Rows are points. Each copy is the shape, with its points in the same order, stretched, turned, moved and blurred by noise. Some copies are also mirrored. Which?

Shape:
[[ 0.7  0.2]
 [-4.5 -1.3]
 [ 4.3  0.2]
 [-0.3  3.8]
 [-3.6 -6.4]
 [ 2.6  4.9]]
Copy 1 (6 x 2):
[[ 2.4  0.2]
 [-3.2  3.3]
 [ 4.8 -2.3]
 [ 3.4  3.2]
 [-6.3 -0.6]
 [ 7.1  2.0]]
Copy 1 is: only turned
Copy 2 (6 x 2):
[[ 1.3  0.5]
 [-2.9 -3.1]
 [ 4.3  1.5]
 [-1.8  3.2]
 [-0.5 -8.3]
 [ 0.9  5.1]]
Copy 2 is: only turned
Copy 3:
[[ 3.2 -1.0]
 [-1.0 -2.7]
 [ 6.0  0.6]
 [ 0.2  1.8]
 [ 1.1 -6.7]
 [ 3.3  4.1]]
Copy 3 is: only turned
Copy 4, 6 rows:
[[ 2.6  2.1]
 [ 0.5 -2.5]
 [ 5.1  6.1]
 [ 6.6  0.9]
 [-3.9 -1.1]
 [ 8.0  3.5]]
Copy 4 is: mirrored

Shape:
[[ 3.0 -0.6  2.1]
 [ 4.1 -3.8 -1.5]
 [-6.5  5.8  3.7]
 [-1.5  0.6 -5.0]
 [-4.4 -3.4  5.4]
 [ 6.8  1.5 -0.8]
 [-2.2 -2.5  0.4]
 [-3.1 -3.2  1.4]]
Copy 1 (8 x 3):
[[ 3.4  0.9  0.7]
 [ 3.6 -3.2  2.8]
 [-5.2  6.1 -5.2]
 [-3.7 -1.4  2.1]
 [ 0.0 -0.9 -7.7]
 [ 5.3  2.8  5.9]
 [-0.1 -2.4 -2.5]
 [-1.1 -2.0 -4.2]]
Copy 1 is: mirrored
Copy 2, 8 rows:
[[ 2.1 -1.0 -0.8]
 [ 4.1  2.4 -4.4]
 [-9.1 -0.8  4.1]
 [-4.3  3.5 -5.1]
 [-0.4  4.3  5.1]
 [ 2.7 -3.8 -5.5]
 [-1.0  4.0  0.1]
 [-0.6  5.2  1.2]]
Copy 2 is: mirrored

Shape, 9 rows:
[[-3.5  4.1 -2.7]
 [ 3.5 -1.9  5.8]
 [-0.2 -4.2 -0.6]
 [-3.1 -4.8 -4.9]
 [-0.4 -1.3  4.2]
 [-2.5  1.4 -5.3]
 [-0.8 -4.5  2.2]
 [ 0.9 -4.5  3.4]
 [ 5.3 -0.1 -1.4]]
Copy 1 (9 x 3):
[[-5.2  3.8 -0.3]
 [ 5.8 -2.6  4.6]
 [ 3.0  0.1 -3.3]
 [ 0.7  0.8 -8.5]
 [ 2.0 -2.8  2.9]
 [-1.2  4.4 -3.3]
 [ 3.2 -3.4 -1.8]
 [ 5.4 -3.6  0.7]
 [ 6.6  5.1  0.5]]
Copy 1 is: only turned
Copy 2 (9 x 3):
[[-4.2  4.1 -2.5]
 [ 6.3 -3.0  3.2]
 [ 0.0 -5.2 -1.6]
 [-4.5 -5.7 -4.9]
 [ 4.3 -1.8 -0.6]
 [-6.1  0.7 -2.5]
 [ 3.1 -5.5 -2.4]
 [ 4.3 -5.3 -0.2]
 [-1.1 -1.7  5.2]]
Copy 2 is: mirrored
Copy 3 (9 x 3):
[[ 1.1 -7.2 -4.0]
 [ 1.5  3.3  3.5]
 [-4.4 -0.5  0.2]
 [-7.4 -3.9 -3.1]
 [ 0.2 -1.2  3.3]
 [-2.1 -5.6 -5.6]
 [-3.2 -0.6  3.0]
 [-2.7  1.0  3.0]
 [ 0.2  2.9 -4.4]]
Copy 3 is: mirrored
Copy 4, 9 rows:
[[-0.8  3.0  7.1]
 [-3.3  0.5 -6.3]
 [-2.8 -4.5  0.8]
 [-2.3 -6.8  6.1]
 [-4.7  0.1 -1.9]
 [ 0.5 -0.7  7.6]
 [-5.0 -3.9 -0.9]
 [-4.6 -3.1 -3.2]
 [ 2.8  0.1 -1.6]]
Copy 4 is: mirrored

Shape, 7 rows:
[[-0.6  0.4 -0.7 -5.0]
 [ 6.0 -1.8 -1.5 -0.7]
 [ 1.1  0.0 -2.8  5.5]
 [-2.0  5.7 -1.0 -2.1]
 [ 4.5 -1.8  1.5 -2.2]
 [ 3.7 -5.1  1.5  1.4]
 [ 1.5 -2.8  5.9  7.1]]
Copy 1, 7 rows:
[[ 0.5  0.2  5.3  0.4]
 [ 7.0  1.6  1.7 -1.6]
 [ 0.0  5.2 -4.0 -0.1]
 [-3.9  2.7  3.0 -3.4]
 [ 5.3 -1.8  2.5 -0.8]
 [ 5.5 -1.2 -1.2  2.4]
 [ 0.3 -2.6 -7.3  0.8]]
Copy 1 is: mirrored
Copy 2 (7 x 4):
[[ 3.1  0.6  0.6 -4.5]
 [ 2.4 -0.6 -6.8 -0.7]
 [-4.8 -0.3 -2.9  4.5]
 [ 0.5  6.0  2.4 -0.9]
 [ 4.8 -0.9 -4.3 -0.4]
 [ 2.1 -5.4 -4.4  2.2]
 [ 0.7 -4.6 -1.1 10.5]]
Copy 2 is: only turned
Copy 3 (7 x 4):
[[ 3.8 -0.4 -1.4 -4.9]
 [ 3.9  4.4 -3.8  1.9]
 [-1.7 -0.2 -1.5  5.7]
 [-1.6  0.7 -1.8 -6.8]
 [ 4.8  2.9 -1.0  0.1]
 [ 4.1  3.0  0.4  6.1]
 [-0.6  4.2  6.7  8.2]]
Copy 3 is: only turned
Copy 4, 7 rows:
[[-3.2 -2.8  0.0 -5.6]
 [ 4.4 -3.8 -1.7 -3.4]
 [ 5.6  2.5 -2.1  3.1]
 [-2.6  4.4 -1.5 -5.5]
 [ 2.7 -3.6  1.6 -4.4]
 [ 4.8 -5.1  3.3  0.5]
 [ 7.2  1.4  8.5  2.9]]
Copy 4 is: only turned

Shape (12 x 6):
[[-5.2 -4.8 -5.8 -0.8  1.2 -1.5]
 [-2.1  1.6  2.0  1.3 -5.7  4.9]
 [-2.7 -2.3  1.5 -4.3  1.7  2.3]
 [-1.8  0.0  2.3 -4.2  5.7  5.0]
 [ 2.3 -2.5 -3.2  1.9 -1.6  1.8]
 [ 3.9 -2.3  0.9  4.9  5.7  2.9]
 [ 2.2  5.9  0.6  0.1  0.2  2.5]
 [-5.0 -4.7 -3.5 -5.2 -0.5 -0.4]
 [ 4.8  1.3 -3.0 -3.1  3.7  4.6]
 [ 4.6 -2.8 -6.0 -3.3 -0.5  0.0]
 [-2.7  1.7 -0.3  3.5  5.0  1.5]
 [ 4.8 -5.7  0.2  4.8  5.3 -1.7]]
Copy 1 (12 x 6):
[[-5.9 -7.0 -3.5 -5.1  1.3 -0.9]
 [ 1.2 -1.4 -6.2  4.3 -4.7  2.5]
 [-1.4  1.8 -5.0 -3.5  1.1  2.5]
 [-1.0  3.9 -6.3 -2.4  5.9  3.2]
 [ 2.3 -5.1 -1.1  0.7  1.6  0.8]
 [ 1.5  0.1  2.9  3.1  8.9  1.9]
 [ 4.4  1.7 -5.6  2.0  3.5 -3.0]
 [-3.7 -3.8 -5.2 -6.3 -1.6  1.7]
 [ 5.1  0.0 -6.3 -1.6  9.4 -0.1]
 [ 4.6 -5.8 -2.6 -3.5  4.2 -0.3]
 [-3.0  0.2 -3.1  2.0  5.3 -1.8]
 [ 1.7 -1.1  7.8  0.7  6.9  0.9]]
Copy 1 is: only turned
Copy 2:
[[-3.5 -2.5 -2.5  5.5  1.4  2.1]
 [ 3.6  4.9  3.0 -0.6 -1.6  3.5]
 [ 1.7 -4.8  1.5  2.1  1.7  2.9]
 [ 3.3 -4.2  2.9  2.3  5.6  2.3]
 [ 0.6  2.2 -3.7  0.3  1.4  0.6]
 [-0.6  0.1  0.0 -1.7  6.9 -4.0]
 [ 6.8  2.7  1.5  2.8  1.7 -1.4]
 [-0.6 -3.8 -2.3  4.5 -0.5  4.6]
 [ 6.2 -0.1 -3.2  2.1  5.0  0.4]
 [ 3.7 -0.7 -7.8  2.6  1.3  0.8]
 [-0.9  0.0  3.8  3.3  5.4 -2.1]
 [-2.9 -3.0 -2.8 -2.1  4.9 -6.1]]
Copy 2 is: mirrored
Copy 3:
[[-8.9 -3.4 -1.3  6.4  1.7 -2.9]
 [ 0.3  5.9 -4.2  2.0 -4.7  3.0]
 [-5.6 -3.6 -2.3 -1.2 -3.9  1.3]
 [-6.5 -4.6 -6.4 -4.5 -2.4  4.1]
 [ 1.5 -1.0 -2.7  5.0  0.3 -1.4]
 [ 2.8 -5.9 -2.8  0.7  4.1  4.9]
 [ 0.4  3.7 -5.9 -4.6  1.4  1.2]
 [-8.7 -2.9 -1.6  4.2 -3.5 -4.0]
 [-1.1 -3.1 -8.7 -2.4 -1.5 -1.5]
 [-0.1 -3.4 -4.3  3.0 -1.0 -7.0]
 [-4.6 -1.9 -4.2 -1.0  6.4  4.9]
 [ 3.5 -9.3  1.7  2.3  5.1  1.8]]
Copy 3 is: only turned
Copy 4 (12 x 6):
[[-7.2  4.0 -3.1  0.1  2.2  0.0]
 [-3.2 -2.1  9.7 -0.5 -1.3  0.2]
 [ 0.2  1.8  1.4 -1.3  5.3  4.5]
 [ 2.0  2.2  3.7 -3.5  8.5  3.6]
 [-1.9 -2.7  1.8 -2.0 -0.3 -3.7]
 [ 0.6 -5.5  1.6 -0.7  6.1 -5.6]
 [ 3.5  2.1  6.6 -1.4  1.5 -3.2]
 [-3.6  3.9 -1.6 -0.5  2.2  4.3]
 [ 5.5  0.1  1.7 -7.3  3.1 -1.4]
 [ 2.3  0.7 -3.6 -4.7 -1.5 -1.4]
 [-2.1  2.3  3.6  0.6  6.0 -3.3]
 [ 0.3 -5.6 -2.4  2.5  4.5 -5.6]]
Copy 4 is: mirrored
